Each row of a before or after table is a point. The points were changed in one or more steps. Then noise was added and the rows were shuffled. The steps act on columns, c1 being the first. What was done? A step turns or swaps two columns, mirrors them in a line or flattens them onto one, adds a multiple of one to another, or multiplies or shifts one. Angles are multiples of 10 degrees, from the lower column toward the higher: turns from -170 to 170, lines from 10 to 170 but not 90. Use the fewest steps. Two steps may share a column if one is a turn and the other turns, adds or multiplies; they go together, in the order done. Otherwise the lowest column goes first.

Before, 14 rows:
[[-0.8  5.2]
 [-0.7  0.4]
 [ 1.5  4.2]
 [-1.4  0.7]
 [ 0.4  5.6]
 [ 1.8 -0.2]
 [ 1.7  2.4]
 [ 4.0 -7.1]
 [ 1.6  0.4]
 [-1.9 -8.5]
 [ 5.0  4.9]
 [ 5.2  4.1]
 [-1.4  5.5]
 [ 0.9  5.1]]
After (14 x 2):
[[ 5.2  2.5]
 [ 2.7 -1.2]
 [ 4.8 -4.4]
 [-6.4 -5.2]
 [ 5.1 -0.4]
 [ 5.0  1.5]
 [ 0.5  0.6]
 [-8.6  0.5]
 [ 4.6 -0.6]
 [ 0.5 -2.0]
 [ 5.9 -3.9]
 [ 0.6  1.4]
 [ 0.5 -2.1]
 [ 5.6  0.6]]
Steps: turn c1 and c2 by -80 degrees

Before (9 x 4):
[[-1.0  2.2 -1.0 -4.8]
 [ 2.2 -2.2  1.8 -8.5]
 [ 4.9  1.7  5.8  1.8]
 [-0.3  3.7 -1.7  1.5]
 [-1.1  1.7  1.4  3.0]
 [-0.1  1.8 -1.6  1.5]
 [-1.3  0.8 -1.8  2.8]
 [ 1.6 -2.4 -1.2  1.8]
 [ 2.7 -4.3  4.5  2.3]]
After, 9 rows:
[[  1.2   9.2  -2.8   1.0]
 [  3.4 -10.7   7.2  -1.3]
 [  1.8   2.0  -2.9   2.5]
 [  2.3  -6.0  -1.9  -0.6]
 [ -4.7   5.5  -1.6  -1.5]
 [ -6.3  -5.4   2.8  -6.2]
 [  2.1   4.2   2.3   2.3]
 [  1.2   4.5  -2.6   0.9]
 [  4.0   4.2   9.4  -3.4]]
Steps: turn c1 and c4 by -60 degrees; multiply c2 by 2.5; multiply c3 by 1.6

Before, 10 rows:
[[ -2.3   3.3   4.2   2.0   1.0   0.5]
 [ -1.5   4.7   3.6  -1.8  -5.0  -0.4]
 [  0.2  -2.5   2.7   2.6  -0.4   1.3]
 [ -2.3   2.8   2.2 -12.4   1.4  -0.8]
 [ -1.3   4.4  -2.4   1.8   2.3  -1.4]
 [ -0.6   3.6  -0.9   2.5  -5.1  11.3]
 [ -3.7   3.4   0.7   3.2   1.0  -0.6]
 [  0.5   4.9  -1.9   2.7   0.5  -1.7]
 [ -6.7  -7.0   1.1  -5.7   0.9  -1.7]
 [ -0.9   4.3   1.5   1.4  -2.2   3.2]]
After:
[[  0.3   4.8  -1.9   3.5   0.8  -1.7]
 [ -2.6   3.1   3.9   2.2   1.3   0.5]
 [ -1.0   4.2   1.7   1.6  -2.0   3.5]
 [ -2.3   2.7   2.0 -15.8   1.3  -0.7]
 [ -0.2  -2.4   2.8   3.4  -0.5   1.4]
 [ -1.3   4.6  -2.4   2.1   2.5  -1.5]
 [ -3.6   3.5   0.6   4.0   1.2  -0.7]
 [ -6.9  -7.2   1.1  -7.2   0.5  -2.3]
 [ -0.5   3.8  -0.9   3.1  -5.1  11.6]
 [ -1.4   5.0   3.8  -2.1  -5.3  -0.3]]
Steps: multiply c4 by 1.3

Before (13 x 9):
[[-1.1 -1.1  2.9 -4.4 -3.4  2.4 -6.8 -1.2  6.3]
 [-4.3 -3.3  1.4 -1.7 -0.7  0.1  0.4  3.3  2.0]
 [ 8.4 -9.7  2.4 -1.9  2.0  1.6 -3.9  1.4 -1.1]
 [ 0.2  2.3  0.1 -4.2  0.0 -1.7  1.1 -2.1 -4.4]
 [ 1.7 -4.2  2.6 -4.1  5.6 -3.3 -3.3 -1.8  3.3]
 [ 1.1 -3.0  6.6 -1.2 -1.4 -1.0 -2.3 -2.0  4.6]
 [-4.6  4.1  3.3 -1.4 -1.4 11.7  6.0  0.9 -2.6]
 [ 9.5 -2.9 -0.6  0.8  1.7 -0.6  3.1 -0.9 -0.8]
 [-0.7 -6.4  0.3 -4.9  3.8  2.4  5.1 -2.4  0.5]
 [ 1.3 -2.2  2.4 -0.4  4.8  5.7 -1.3  0.3  4.1]
 [ 0.1 -7.2  0.4 -0.1  5.2  5.5  5.6  3.5  4.1]
 [-5.0 -4.7 -3.4  1.0  4.1  1.4 -0.9 -2.2  1.8]
 [ 2.0 -4.0 -0.5 -7.5  4.9 -0.5  2.8 -1.0  2.0]]
After, 13 rows:
[[ 2.1  2.2  2.7 -1.3 -5.4 -1.5 -6.6 -2.3  6.1]
 [ 9.8  2.4  3.4 -0.1 -1.9 -7.9  6.0  1.8 -4.5]
 [-1.9 -2.4 -0.6 -8.9 -1.0 -0.6  2.7 -2.1  3.6]
 [-1.5 -0.3  6.5  0.0 -1.8  0.3 -2.3 -3.9  5.3]
 [-6.5 -8.9  2.6 -3.0  0.3 -5.6 -4.0  3.1  3.7]
 [ 2.6 -4.3  0.5 -3.3  4.0 -4.7  5.5  6.9  7.2]
 [-1.1 -0.1  0.1 -3.1 -2.6  1.3  1.3 -4.2 -4.9]
 [-8.4 -2.9 -0.7 -0.3  1.6 -4.1  3.2 -1.6  0.8]
 [-3.0 -2.0  2.7 -6.8  1.8  2.1 -3.5 -3.3  4.8]
 [ 2.0 -5.6  0.4 -6.2 -0.4 -1.7  5.2 -4.6  3.4]
 [ 3.7 -2.0  1.4 -0.9 -1.6  2.0  0.5  6.5  3.4]
 [ 5.2 -3.1 -3.6 -2.0  3.6  1.2 -0.8 -4.4  3.7]
 [ 1.8  0.4  2.3 -3.5  3.5 -5.6 -1.1  0.6  4.5]]
Steps: turn c1 and c6 by -150 degrees; turn c2 and c9 by -30 degrees; turn c4 and c5 by 40 degrees; multiply c8 by 2

Before:
[[-7.3  2.2 -5.5  1.5 -4.3 -1.9 -2.5 -6.3  2.3 -1.1 -1.5 -3.8]
 [-2.7  6.5  2.0  4.3 -7.9 -0.1 -2.3 -1.1  0.7  2.6 -4.6 -6.6]
 [ 9.9  1.8 -6.2  1.0 -2.5 -1.8 -1.0  4.9  2.4 -0.9  0.6  0.1]
 [ 4.0  4.5 -0.7 -2.5 -3.4 -4.0  4.7 -0.3  2.2  2.3  0.9  8.7]
 [-2.7  6.3  4.6  0.3 -2.8 -1.7 -1.5 -3.8  5.0 -4.2 -6.3 -4.7]
 [ 2.5 -3.7  1.2  2.2 -3.2 -1.6 -1.6 -5.2  3.6  0.6  0.3  1.8]
 [ 0.2  5.4  5.6 -4.1 -3.7  5.4 -2.4 -4.2  3.7 -1.3  1.3 -9.7]
 [ 4.1  0.9 -2.7  3.2 -5.3 -8.0 -3.9  2.6 -3.8  1.8  5.8 -2.5]
 [-4.2  2.4  0.5 -3.6  0.1  1.8  0.3  5.0  2.4  1.3  2.1  0.8]
 [ 0.5  0.0 -6.4 -0.2 -0.2  1.8 -8.3  3.5 -7.4 -1.7  1.2  0.9]
 [-2.0 -1.6 -0.4 -5.3 -6.3  0.7 -1.3  0.0  3.6 -3.1  0.7  6.1]
 [ 1.4 -3.2  1.0 -5.6 -4.0 -1.9  6.8 -1.7  1.6 -0.2  0.7  0.9]]
After:
[[-7.3  1.8 -5.2  1.4 -1.9  1.0 -2.8 -5.9  2.9 -4.4 -1.7 -3.3]
 [-3.0  6.7  4.5  0.2  1.4  2.7 -1.3 -4.2  4.7 -5.4 -6.3 -5.0]
 [ 4.4  4.2 -0.4 -2.4 -4.1 -0.5  4.7 -0.1  4.4 -0.5  0.7  9.0]
 [ 0.5  0.1 -6.2  0.1  1.1 -4.4 -8.8  3.9 -6.6 -1.3  0.7  1.2]
 [-0.1  5.0  6.0 -4.3 -0.9  6.1 -2.1 -4.3 -1.7 -4.2  1.6 -9.8]
 [-4.7  2.4  0.7 -3.8 -0.9  3.1  0.2  4.9 -0.1  0.8  2.0  1.0]
 [ 1.2 -2.7  1.6 -5.9 -3.2  0.0  6.6 -2.0  2.2 -3.6  1.2  0.5]
 [-2.9  6.6  2.2  3.7 -7.4  1.1 -2.4 -1.4  0.6 -4.0 -4.4 -6.1]
 [ 3.9  1.1 -3.2  3.0 -4.9 -8.2 -4.5  2.5  3.6 -2.7  5.3 -2.9]
 [-2.4 -1.8 -0.8 -5.6 -1.4  2.9 -1.5 -0.1  1.9 -6.2  0.4  6.3]
 [ 9.5  2.2 -6.0  1.4 -1.0  0.9 -1.2  4.8  3.0 -2.6 -0.3  0.2]
 [ 2.2 -3.8  1.8  2.8 -2.8  1.7 -1.5 -5.0  3.6 -2.8  0.0  1.7]]
Steps: turn c5 and c10 by 50 degrees; turn c6 and c9 by -50 degrees

Before (9 x 14):
[[ 1.7 -2.4 -3.6 -1.9 -3.9 -0.7 -1.4 -6.3 -2.6 -1.8  7.4  0.4  5.5 -6.9]
 [ 0.3 -0.7  4.8  1.4 -0.2 -0.5 -2.5 -1.9 -2.2  0.7 -6.5  0.7  6.0 -2.0]
 [17.8  3.5  4.8 -4.1 -1.0  9.0 -2.6 -5.0 -1.9 -0.7 -4.9 -2.0  0.7  1.9]
 [-1.5 -2.0 -9.2 -3.3  0.1  2.8 -4.2 -1.1  1.2  6.2 10.4 -2.8  1.8  3.7]
 [-1.2 -2.6 -1.6  0.2 -2.6  6.4  4.1 -1.0 -0.5 -0.6 -5.2 -3.8  3.0 -2.2]
 [-0.9 -2.6  5.5 -5.0 -2.6  0.5  3.3 -3.1  1.1  1.0 -3.2 -0.9 -0.2  1.6]
 [-0.8 -0.9  4.7  1.2  0.0  0.2 -3.4 -5.3 -0.6 -2.3 -1.0 -4.6  4.8 -3.5]
 [-1.7 -0.3  1.8 -3.3  0.6  3.1 -4.8 -0.8 -2.5  5.6 -5.8 -1.0 -4.6 -6.7]
 [-1.3 -4.3 -1.1 -5.2  0.3  0.0  0.1 -2.4  1.5 -1.4 -5.4 -3.4  3.0  1.6]]
After, 9 rows:
[[-0.8 -1.6  4.9  4.4 -0.1  0.4 -3.7 -5.7 -0.7 -2.3 -0.8 -4.5 -2.8 -3.3]
 [17.8 -1.8  4.8  2.0 -1.1  6.3 -2.6 -5.1 -1.9 -0.6 -7.2 -2.0  3.5  3.8]
 [-1.5  4.4 -1.2  4.1  0.3  3.0  0.1 -2.2  1.4 -1.4 -3.3 -3.6  3.7 -1.7]
 [ 0.0 -1.0  5.1  5.4 -0.1  2.9 -2.3 -1.7 -2.1  0.6 -3.4  0.6 -3.3 -1.7]
 [-1.5  3.9 -9.0  2.8  0.0 -4.3 -4.0 -1.4  1.4  6.0  4.7 -3.0  2.3  1.8]
 [-1.3  0.7 -1.4  2.9 -2.4  5.4  4.3 -0.7 -0.8 -0.3 -6.2 -3.7 -1.0 -3.3]
 [ 1.7 -2.6 -3.8  5.8 -3.7 -3.8 -1.3 -6.7 -2.6 -2.0  4.8  0.3  0.0 -7.0]
 [-1.5 -3.7  2.1 -3.1  0.8  4.2 -4.9 -0.7 -2.5  5.6 -5.2 -0.7  4.6 -5.3]
 [-0.9  3.1  5.4  1.6 -2.4  1.7  3.3 -3.0  1.2  0.9 -1.9 -0.6  4.7 -0.6]]
Steps: mirror c2 and c14 in the line at 70 degrees; turn c4 and c13 by -110 degrees; flatten c6 and c11 onto the line at 130 degrees

Before, 9 rows:
[[ -2.2  -4.2  -0.5   0.7   2.8   1.9   1.1   3.7   4.4   4.6   1.2  -5.9
   -1.7  -2.5  -0.1   2.1  -2.0   2.5 -14.8   3.6]
 [  0.3   1.4   5.9  -0.5  -0.8  -2.8   0.4   3.3  -4.2   3.0   0.8  -0.6
   -3.1   0.9  -3.3   1.3   5.5  -4.2   0.8  13.4]
 [ -0.3   2.2   1.0   0.1   4.2   1.5   2.2   2.7   1.7   1.9  -5.1  -2.9
   -2.4  -1.2  -5.2   4.9  -3.5   0.1  -1.8   3.4]
 [ -7.5   3.4   2.6   0.0   3.4   2.6   4.6  -3.6  -3.5   4.2  -2.0  -0.3
    4.1  -1.4  -5.4  -0.9   1.1  -4.2   1.0   3.4]
 [ -0.2   1.7   0.2  -2.1  -1.5   0.2   0.9   3.7  -3.6  -6.7   2.4  -2.3
   -0.2  -3.6  -3.7  -2.1  -3.6   6.5  -0.5   0.6]
 [ -2.0  -5.3   1.9  -2.1  -6.2  -3.5   8.1  -2.3  -4.4   4.4   4.0  -0.1
    2.0  -0.4   2.7   5.2   3.4  -5.3   1.3   2.0]
 [ -4.0   2.0  -0.8   4.4   0.3   1.6   0.6   3.2   1.1   1.6   3.8  -1.6
   -0.5  -1.9   0.2  -2.2  -1.0  -4.1   1.3   3.1]
 [ -0.8   3.4   0.8  -2.1   4.5   0.5   2.4   3.6  -2.7   2.9   1.1  -0.3
   -1.1   1.7  -0.7   0.5  -2.9  -5.1  -8.2  -0.4]
 [ -1.3  -3.2   0.1  -1.1   0.9  -0.2  -0.8 -12.3  -1.7   4.4   0.4  -0.6
    0.5  -3.2  -4.5   4.1   7.7  17.2   0.0   1.8]]
After (9 x 20):
[[  3.2   2.4   0.2  -1.1  -2.2   0.8   1.1   2.4   3.4  -7.2   2.8   3.1
    3.6  -3.9  -3.0  -1.6  -3.5   6.3   1.1  -0.1]
 [  2.4   2.3   1.1   0.8   1.0   1.4   2.5   2.1  -2.4   1.7  -4.7   2.5
   -0.8  -1.0  -5.5   4.8  -4.3   0.4   0.8  -4.3]
 [  2.6   4.1   0.5  -1.6   2.9   0.7   2.2   2.5   3.0   1.9   0.5   1.4
   -2.9   1.7  -5.2  -0.1  -2.8  -5.9  -6.7  -3.3]
 [  1.3   2.0  -0.9   4.8  -0.9   1.5   0.6   4.5  -2.1   2.7   4.4  -0.5
    1.4  -1.6   0.1  -2.5  -0.7  -4.8   1.4  -1.9]
 [ -6.8   2.9   2.6  -0.8  -1.0   2.8   4.3   4.8   1.9   4.5  -2.0  -0.1
    5.7  -2.1  -4.2  -1.1   1.9  -4.2   3.4  -5.1]
 [-11.8  -3.0   0.4  -1.1  -0.7   0.3  -0.7  -5.4   0.7   4.4   0.9   0.2
    4.0  -3.7  -3.7   3.9   7.5  17.7   3.0  -1.8]
 [ -3.7  -5.7   1.8  -1.2  -7.0  -3.7   8.2   1.3   2.8   4.8   4.6   0.1
    2.2   0.4   2.5   5.2   3.8  -5.6   0.2   1.2]
 [  0.7   1.3   6.1  -0.2  -8.6  -3.0   1.0   1.2  -0.9   2.1   0.7   0.2
   -4.0   1.9  -2.3   1.1   5.5  -3.9   2.6 -10.4]
 [  3.3  -3.9  -0.5   1.7   1.8   2.2   0.9   3.0  -5.0   4.8   1.8   4.7
    0.3  -2.0  -7.7   2.3  -2.9   2.1 -12.3  -3.6]]
Steps: turn c1 and c8 by -60 degrees; add -0.3 times c3 to c1; mirror c4 and c12 in the line at 170 degrees; turn c9 and c20 by 160 degrees; turn c5 and c20 by -40 degrees; add -1 times c14 to c13; turn c15 and c19 by -30 degrees

Before:
[[  2.9  -2.9   4.1  -1.0  -1.3  -3.3   0.9  -3.1  -2.6  -6.0  -2.3   1.2
    4.0  -0.9  -2.5  -2.3  -6.9   2.3  -2.3  -3.1   1.5  -2.5  -2.6   9.3
    2.4  -3.5   4.6   0.3   2.0   3.7  -7.1  -3.9]
 [ -3.0  -2.5   4.4  -2.9   0.9  -0.8   2.1  -3.1   3.8  -2.7  -0.5   0.3
   -1.6   5.0   2.0   0.8   2.7   0.0  -9.6  -0.1  -1.9  -2.5   0.9  10.0
    3.2  -2.5   6.7  -3.4  -9.7   2.6  -8.8  -2.8]
 [ -5.6  -2.7   2.6  -1.6  -3.3  -0.6   4.5  -3.7  -4.1  -5.7   8.3   2.9
    0.4   0.1  -3.7  -2.6   3.7   1.1   0.7  -2.8   1.6   4.2  -0.3  -0.9
    0.7   2.1   3.8  -5.0   3.3  -0.3   2.4  -4.5]
 [-11.6   1.3   3.3  11.8   3.3  -3.6  -1.2  -1.5  -1.1  -5.4  -2.5   5.0
   -4.8  -1.1   1.4   1.6   2.1   2.6  -6.4   1.0   6.3  -1.4  -3.6  -1.4
   -0.6  -0.3   2.8  -1.7   0.5   0.1   0.5  -3.6]
 [ -2.7  -3.1   2.3  -1.9  -1.4  -3.8  -0.1   8.3  -1.8   0.4   7.0   1.0
    5.2  -1.6  -1.6   2.3  -4.2   3.0  -2.2  -0.1   0.9  -2.4  -7.6  -0.9
    6.0   2.9   0.2   2.2   2.8   4.6  -6.6  -4.4]
 [  1.7  -4.0   5.1  -1.0  -0.9   2.1  -0.1   3.0   1.6  -0.6  -5.7  -0.6
    5.1  -1.9   1.1  -3.1   1.8   0.8   0.6   1.0  -3.5  -1.4   2.1  -1.3
    0.0  -1.7  -2.0  -2.9  -6.5   2.6  -2.9  -3.9]
 [ -2.9   2.9  -7.1  -1.0  -2.6   0.4  -0.4  -6.7  -1.9  -5.7  -6.2   1.1
    3.1  -2.4   0.4   5.2   4.3  -1.5   0.0   1.6   3.0  -2.7  -3.5  -1.3
    6.1  -0.8  -2.2   2.8  -7.8  -5.7  -0.1   5.4]
 [  3.0   2.2   2.5  -3.4   4.4   0.0  -1.6  -4.5  -0.8  13.8  -5.6   1.0
   -2.7   2.7  -2.9  -0.7  -6.0   2.5  -1.0  -3.5  -4.2  -2.1   3.7   0.6
   -0.1  -1.9  -0.4   3.6   2.3   4.4  -2.0   8.8]
 [ -6.7  -2.8   2.4   2.3   2.7  -2.9   2.0  -5.2   1.0   6.1   1.2  -0.1
    4.0   0.0   1.0  -1.2   5.5   0.4  -1.1   1.7   3.1  -2.3  -6.2  -1.0
    0.3  -2.2  -0.8  -3.3   2.8   3.2   2.1  -1.2]]
After, 9 rows:
[[ -5.6   3.0   2.6  -1.6  -3.4  -0.7   4.6  -4.1  -4.2  -5.6   8.5   3.4
    0.7   0.1   4.1  -2.4   3.8   0.4   0.8  -3.1   1.4   4.2  -1.9  -1.1
    0.8   2.9   3.7  -5.2   3.2  -0.1   2.4  -4.7]
 [-11.5  -0.6   3.7  11.7   3.4  -4.1  -1.4  -1.4  -1.3  -5.2  -2.7   4.8
   -4.3  -1.1  -0.5   1.6   2.2  -2.7  -6.4   1.2   6.3  -1.5  -7.4  -1.7
   -0.3  -1.7   2.5  -1.7   0.5   0.3   0.7  -3.6]
 [  1.6   0.0   5.1  -1.1  -0.8   2.3  -0.4   2.9   1.4  -0.6  -5.7  -0.5
    5.1  -1.7  -0.9  -3.4   1.8  -1.3   0.5   1.1  -3.9  -1.3   0.9  -1.1
   -0.5   6.9  -1.7  -2.8  -6.5   2.7  -2.7  -3.6]
 [  3.1  -2.3   2.1  -3.3   4.2   0.0  -1.5  -4.3  -0.8  13.8  -5.7   0.9
   -2.5   2.4   3.3  -0.8  -5.8  -1.3  -0.9  -3.6  -4.1  -2.3  -0.3   0.9
   -0.1  -2.0  -0.5   3.5   2.1   4.3  -1.6   8.8]
 [ -2.8  -1.8  -7.0  -1.0  -2.3   0.6  -0.5  -6.9  -2.1  -5.7  -6.3   0.8
    2.8  -2.5  -1.0   5.3   4.1   1.1  -0.3   1.7   3.2  -2.4  -1.2  -1.4
    5.9  -3.9  -2.3   2.9  -7.8  -5.7  -0.3   5.4]
 [ -2.8   3.9   2.2  -2.0  -1.2  -3.8   0.0   8.3  -1.4   0.3   7.4   0.7
    5.1  -1.6   2.5   2.3  -4.2  -2.4  -2.3  -0.1   0.7  -1.9 -12.1  -0.7
    5.9   2.9   0.0   1.9   2.7   4.2  -6.6  -4.6]
 [ -6.8  -1.3   2.5   2.5   2.4  -3.0   2.0  -4.8   1.0   5.9   1.7   0.1
    4.1   0.1  -0.9  -1.3   5.7  -0.9  -0.8   2.0   3.1  -2.3  -7.1  -1.2
    0.3   5.5  -0.3  -3.4   2.6   3.4   2.2  -1.2]
 [ -3.0  -1.6   4.1  -2.8   0.7  -0.7   1.8  -3.3   3.4  -2.8  -0.2   0.1
   -1.6   4.8  -1.8   0.8   2.9  -0.7  -9.6  -0.3  -1.9  -2.3   1.0  10.2
    3.4   4.7   6.6  -3.2 -10.0   2.7  -8.2  -3.0]
 [  2.5  -2.5   4.3  -1.0  -1.2  -3.1   1.1  -3.2  -2.8  -5.9  -2.1   1.3
    4.1  -0.7   3.1  -2.3  -7.0  -1.3  -2.4  -3.2   1.7  -2.4  -6.2   9.2
    2.4   6.4   4.5   0.6   2.1   4.0  -6.8  -3.9]]
Steps: turn c2 and c26 by -110 degrees; multiply c26 by 1.6; add -1.5 times c18 to c23; turn c15 and c18 by -160 degrees
